Each row is a point. The points of each table are mixes of a few directions, plus a little noise. Count the directions of each table, and those that both share. Where both have some left over, give the other angles between the two spaces (their principal angles), to ten degrees, smallest first.

First:
-2 11

-12 58

3 -17

11 -53
Second, 5 rows:
-7 31

-13 60

6 -30

2 -8

11 -52
Directions: first 1, second 1, shared 1

First, 6 rows:
-6 -42 3

2 25 -12

10 58 6

-5 -29 -5

-8 -12 -34

8 0 41
Second (5 x 3):
-7 7 50

-4 20 -21

-2 5 3

3 -17 27

10 -14 -60
Directions: first 2, second 2, shared 1; angles 30

First:
-44 19 29 30

-1 0 1 1

60 -26 -41 -41

-43 19 29 29

19 -9 -13 -13

25 -11 -17 -17

8 -3 -5 -5

-25 11 17 17
Second:
-13 56 31 39

3 -27 -39 -33

6 -31 1 -10

26 11 15 9

-23 -9 -7 -4
Directions: first 1, second 3, shared 1

First:
23 18 -14 14 -10 -35

-19 -30 6 -29 30 -10

-3 -30 1 3 34 23

-13 18 10 -3 -29 19

22 14 -10 29 -10 6

16 0 -8 22 6 9

-32 -6 17 -33 -5 6

4 16 -2 -1 -17 -19
Second:
6 -1 -3 11 2 9

-19 11 11 -24 -20 -10

7 1 -5 1 3 -15

-9 -17 2 -17 18 -10

26 -18 -11 52 27 60

3 1 -3 -5 2 -20

-14 23 9 -18 -32 -14
Directions: first 3, second 3, shared 3

First:
-22 5 -21 -20 28 -2 -21 27

-23 4 6 -40 34 16 26 46

43 -36 14 13 -22 -3 40 -24

25 -26 13 -2 -21 -11 37 -11

-1 -18 -29 -9 -21 -49 -22 -6

-39 46 22 -12 -15 1 -3 9

7 14 11 28 -15 11 -12 -26

13 11 0 37 12 31 -25 -22

11 -16 -42 20 44 14 -50 0

-13 15 26 -17 -22 -7 29 6
Second, 10 rows:
-34 19 6 -35 -1 -12 10 29

37 -22 7 24 6 22 16 -19

55 -60 -3 5 23 18 44 -2

16 -18 -2 3 6 5 10 -2

4 -27 -9 -28 14 -11 23 24

-21 34 8 12 -15 1 -23 -10

26 -15 -36 46 -8 -14 -58 -41

-37 19 10 -43 2 -11 19 36

-10 28 14 17 -12 10 -13 -14

-36 42 5 0 -16 -9 -28 -1
Directions: first 4, second 3, shared 3

First:
28 3 -3 -8 7 -14 23 -7 -10

7 -19 -9 -5 -6 -8 13 -11 -16

-5 -16 -19 -2 -11 -5 23 -16 -17

12 -21 38 14 7 7 -47 25 30

-39 51 -17 -25 -1 11 -22 7 -19

27 -39 36 18 5 0 -29 16 26

-29 40 -17 -2 0 9 11 -3 1

16 2 -5 -8 4 -10 15 -6 -12

-17 -2 -4 18 -5 9 13 -5 16
Second:
1 -10 14 -10 -22 -12 2 15 -10

-14 15 3 17 15 9 -3 5 -12

-30 28 12 22 19 25 21 -16 14

-6 29 -34 36 60 25 -21 -14 -7

20 -22 -2 -20 -20 -17 -7 9 -3

16 -18 -1 -19 -18 -12 2 -2 9

14 -23 9 -26 -32 -17 8 4 9
Directions: first 4, second 3, shared 0; angles 30, 60, 80

First, 11 rows:
-9 8 -8 -3 8 -15 -1 -15 -30 3 -17

-9 22 -3 -10 16 -9 0 -3 -33 4 -20

-3 -28 -21 10 -13 -29 1 -40 -11 -3 -12

5 25 5 -38 15 8 24 18 9 0 -25

-40 2 -2 -1 -11 25 -4 3 -23 28 8

-7 -1 -3 -1 -2 0 1 -4 -6 4 -2

5 -1 3 -9 -1 6 8 7 16 -2 -1

12 -1 10 6 -2 11 -4 16 22 -6 17

15 -18 2 3 -11 3 6 2 34 -8 10

14 17 24 4 7 27 -7 40 27 -5 26

16 -24 -6 39 -7 -28 -23 -25 -4 -16 16
Second, 11 rows:
-28 -1 -7 -6 -8 10 3 -6 -19 19 -4

-7 8 0 13 6 -6 -15 -4 -26 2 3

-17 19 0 -2 10 1 -7 1 -34 10 -7

-14 -45 -11 -24 -41 30 36 -3 60 16 6

23 1 4 8 8 -14 -5 0 10 -17 1

6 6 1 -4 6 -5 2 1 -1 -4 -6

-3 -6 -20 -1 5 -37 2 -38 -32 -4 -29

-6 6 1 5 3 0 -7 0 -14 3 2

15 -8 2 -8 -4 3 12 6 32 -8 1

20 1 18 29 1 10 -23 21 19 -12 35

11 20 12 -9 14 8 2 21 7 -5 -1
Directions: first 4, second 4, shared 4

First, 8 rows:
-13 -16 -4 -30 -4 -16 -31 -26 -12 -22 -4 -9

-13 -20 1 -1 -12 -4 10 -15 -6 2 1 -2

-7 35 3 38 2 11 19 44 26 10 -33 16

1 4 -15 -31 1 -13 5 -4 -1 -9 5 13

23 -2 -23 26 21 31 -10 11 -2 14 -8 -30

-3 -5 3 -19 -13 0 -5 -16 1 7 10 2

12 6 13 31 14 -1 23 19 -3 -1 9 6

1 -2 21 -12 -9 -7 -10 -15 -3 -1 19 5
Second:
11 3 -4 5 9 -6 -13 -5 15 7 0 6

-6 8 -12 5 13 -11 -3 -8 3 3 -4 -7

-23 -3 1 -2 8 4 19 2 -22 5 -2 -11

-16 7 -9 -3 -12 3 -4 1 0 -16 6 -12

43 15 -5 -8 -6 -15 8 -18 36 -1 -19 -1

-20 4 -6 -3 10 -2 21 -6 -14 4 -7 -17

-7 4 1 -12 5 15 16 -7 15 9 0 -17

-5 -2 1 0 9 11 -11 -1 15 10 10 -1

24 -36 34 18 -35 0 -32 42 -49 -22 17 60
Directions: first 6, second 5, shared 0; angles 40, 50, 60, 70, 70

First:
-35 -32 0 -20 27 -8 10 -7 -14 -5 6 -31 -7 -16

0 -26 21 1 -17 0 5 -9 -19 -16 -2 -40 1 6

-45 -34 -3 -8 -4 -21 24 4 -2 -14 -27 -31 12 28

-6 -9 4 -29 19 -35 26 20 6 -42 -30 -35 -5 12

45 25 -8 9 4 49 -16 12 17 16 15 47 0 -9

5 23 -6 6 -18 34 -10 -17 12 30 13 40 -3 -7

26 41 1 7 -20 11 -14 -14 11 18 12 36 -8 -10

32 15 -11 41 -3 10 -28 16 -1 22 16 36 17 4

-20 -3 2 -7 11 -40 3 -5 -10 -9 -1 -22 -6 -6
Second (8 x 14):
-1 6 -26 27 46 20 9 10 -11 -45 -32 -8 36 0

0 4 -18 18 33 14 7 7 -7 -31 -23 -5 26 0

-1 4 -16 16 29 13 6 6 -7 -27 -20 -5 22 0

0 0 0 0 1 0 0 0 0 -1 -1 0 0 0

0 4 -15 15 26 11 5 6 -7 -25 -18 -4 20 0

0 -7 31 -30 -53 -23 -11 -11 13 51 37 8 -42 -1

1 -8 34 -34 -60 -26 -13 -13 14 58 42 9 -47 -1

0 -3 11 -12 -20 -9 -4 -4 5 20 14 3 -16 0
Directions: first 6, second 1, shared 0; angles 50

First (11 x 18):
-24 20 -23 19 14 -29 23 33 -31 -2 36 -24 20 -30 0 -7 7 13

-12 -5 26 -43 31 -54 20 -28 17 27 44 -26 15 -39 -1 39 15 -34

1 -22 -33 24 -18 35 8 -16 -20 21 -14 19 -25 33 -15 -19 9 -6

16 4 2 14 24 26 -10 -16 14 -2 -25 34 6 -11 -24 -20 -6 31

20 8 5 -3 -18 18 -28 8 15 -7 -24 -6 8 -11 5 -11 6 3

-13 -7 57 -34 30 -8 -17 -9 36 8 4 -15 12 -12 6 34 -3 -16

4 3 43 -28 11 -6 -21 -1 32 -10 -8 -8 10 -8 11 21 -8 -5

-5 -13 -21 18 -28 29 -1 9 -19 7 -12 0 -19 33 3 -12 6 -8

-13 7 -36 32 -12 -5 23 26 -38 -18 11 6 -10 22 4 -17 -11 19

3 -7 -8 4 -5 3 8 -10 -5 -2 -3 15 -13 18 -3 -2 -6 1

21 12 -10 -3 -27 -9 -4 5 0 -22 -9 3 -4 6 13 -5 -8 3
Second, 8 rows:
-8 1 -6 -3 -1 11 3 38 5 13 3 14 -21 -7 2 10 -36 -3

-6 -11 -7 29 -6 -19 -21 -15 -11 -17 -2 2 33 0 -7 33 24 -2

1 21 -4 16 11 5 11 -43 4 0 -5 -51 -21 19 2 -5 11 17

-17 24 -21 28 6 20 12 17 11 17 -4 -32 -51 10 2 30 -49 16

1 9 3 -16 6 14 15 13 8 14 2 -5 -26 0 5 -18 -22 2

9 -18 12 -6 -7 -21 -15 -24 -12 -20 1 17 47 -4 -4 -8 46 -8

1 7 0 -5 4 8 7 5 4 8 0 -6 -16 3 3 -7 -12 3

19 -32 25 -44 -10 -18 -12 9 -10 -14 7 60 55 -20 -2 -35 37 -24
Directions: first 6, second 3, shared 0; angles 60, 80, 80
